Each row is a point. The window is the flat piece filled in between its corners: a triangle in 3 columns, a solid with four corners in 4, and so on. A path goes straight from each point to the next, and from the last back to the first. List the points from which the path goes on through the window.
In the rows, zero is written as 128.

Window (3 x 3):
[[198  96 118]
 [ 38 160 134]
 [ 80 151  90]]
Path:
(1): [162 181  69]
(2): [174 138 138]
(3): [152  52 102]
(4): [ 73 120 114]
(5): [101 164 134]
(6): [ 33 215 111]
(7): [ 64 117 103]
(8): [104  80 140]
(9): [142 176 127]
(10): [ 87 212 114]
(11): [ 80 111  79]
(12): [ 94 104 130]
Through the window after points: 4, 10, 12

Window (4 x 4):
[[128 170  36 143]
 [113 180  82 112]
 [ 80  76 147 131]
 [127  69 153 116]]
Path:
(1): [105 127 142 157]
(2): [ 87 102 111 106]
(3): [133 148  29 114]
(4): [117 202 110 171]
(5): [140 221  87 146]
(6): [131 149  20 109]
(7): [104 132  78  57]
(8): [112 172 107 166]
(9): [161 173  88 180]
(10): [117 182  24  98]
(11): [ 72  98 103 113]
(12): [118 145 148 161]
(13): [128 170  69 191]
(14): [148 170  10  81]
(15): [ 96 100 118  43]
(16): [129 110 126 144]
Through the window after points: 1, 7, 15

Window (6 x 6):
[[ 62  98 106 102 145  37]
 [145 111 138 141 142 175]
 [180 225 131 142  92 204]
 [191 193 188 168 137 162]
 [159 177 140  78 161 151]
 [ 59  65 164  64 108  59]]
Path:
(1): [205 110 181  73 112 170]
(2): [168 137 168 108 115 102]
(3): [ 85 192 129 106 135 157]
(4): [110 162 221 140 214 148]
(5): [149 141 128 120 104 111]
(6): [184 100 115 147 134  73]
(7): [ 87 188 162  85 154 160]
(8): [ 64 216 142 182 149 141]
Through the window after points: 4, 6

Window (8 x 8):
[[151 160  92 133 191  64 106 127]
 [228  49 209  77 182  99 153  88]
 [185 140 141  14 114 197 123  98]
 [201 184 147 220 124 122 106 143]
 [163 144 129 201 201  94  83  57]
 [144 147 171  84 110 160 168 118]
 [208 217 156 120  94 105 177 113]
 [104 138  54  26  76  95  92  89]]
Path:
(1): [160 134 104  73 114 157 147  95]
(2): [160 152  86 102 116 125 134  97]
(3): [158 148 152 103 106 102  73 125]
(4): [167 167 211  78 175 123  97 125]
(5): [199 100 109 108 126 125 160  89]
(6): [196 143 100  72 138 190 194 158]
(7): [164 162 193  53  98 127  72  46]
(8): [190 195 213 112 166 109  66 152]
(9): [166 134  99 164 106 134 166 103]
(10): [232 138 112 125 150 171 164  72]
(11): [181 126 164 103 158  85 110 103]
(12): [156 145 152  78 106 109 103  96]
Through the window after points: 2, 4, 6, 8

Window (9 x 9):
[[144 189 168 143 133 111  43 192 128]
 [ 94  95 143 116 177 103 127 188 115]
 [195 236 185 118 144 130 137  86 155]
 [156  93 110 160  89 133 217 108 220]
 [143 176 122 131 109 145 107 160  93]
 [131 141 121 103 115  88  70 124 117]
 [249 186 109 144 144  46 180  80 138]
 [132 121 106 222  90 117 204  52 183]
 [107 138  72 152 144 124 136 134 175]]
Path:
(1): [175  72 104 136 126 140  90  97 125]
(2): [ 79 159 107 181 126  77 227 162 195]
(3): [144 177 111 129 124  52 141 145 153]
(4): [174 119  85 171 151 165 167  80 171]
(5): [141 122 142 161 140 131 122 113 138]
(6): [104 177  92 124 107 106 134 143 171]
(7): [122 174 129 166 123  94 149 136 132]
(8): [185  77 156 122 129 153 122 108 165]
(9): [173 167 137 171 152 134  90 135 133]
(10): [125 199 151 104 106  70 124 127 128]
(11): [121 157 127 120 110  91 114 143 125]
(12): [177 125  87 147 155 164  78  98 139]
Through the window after points: 3, 11
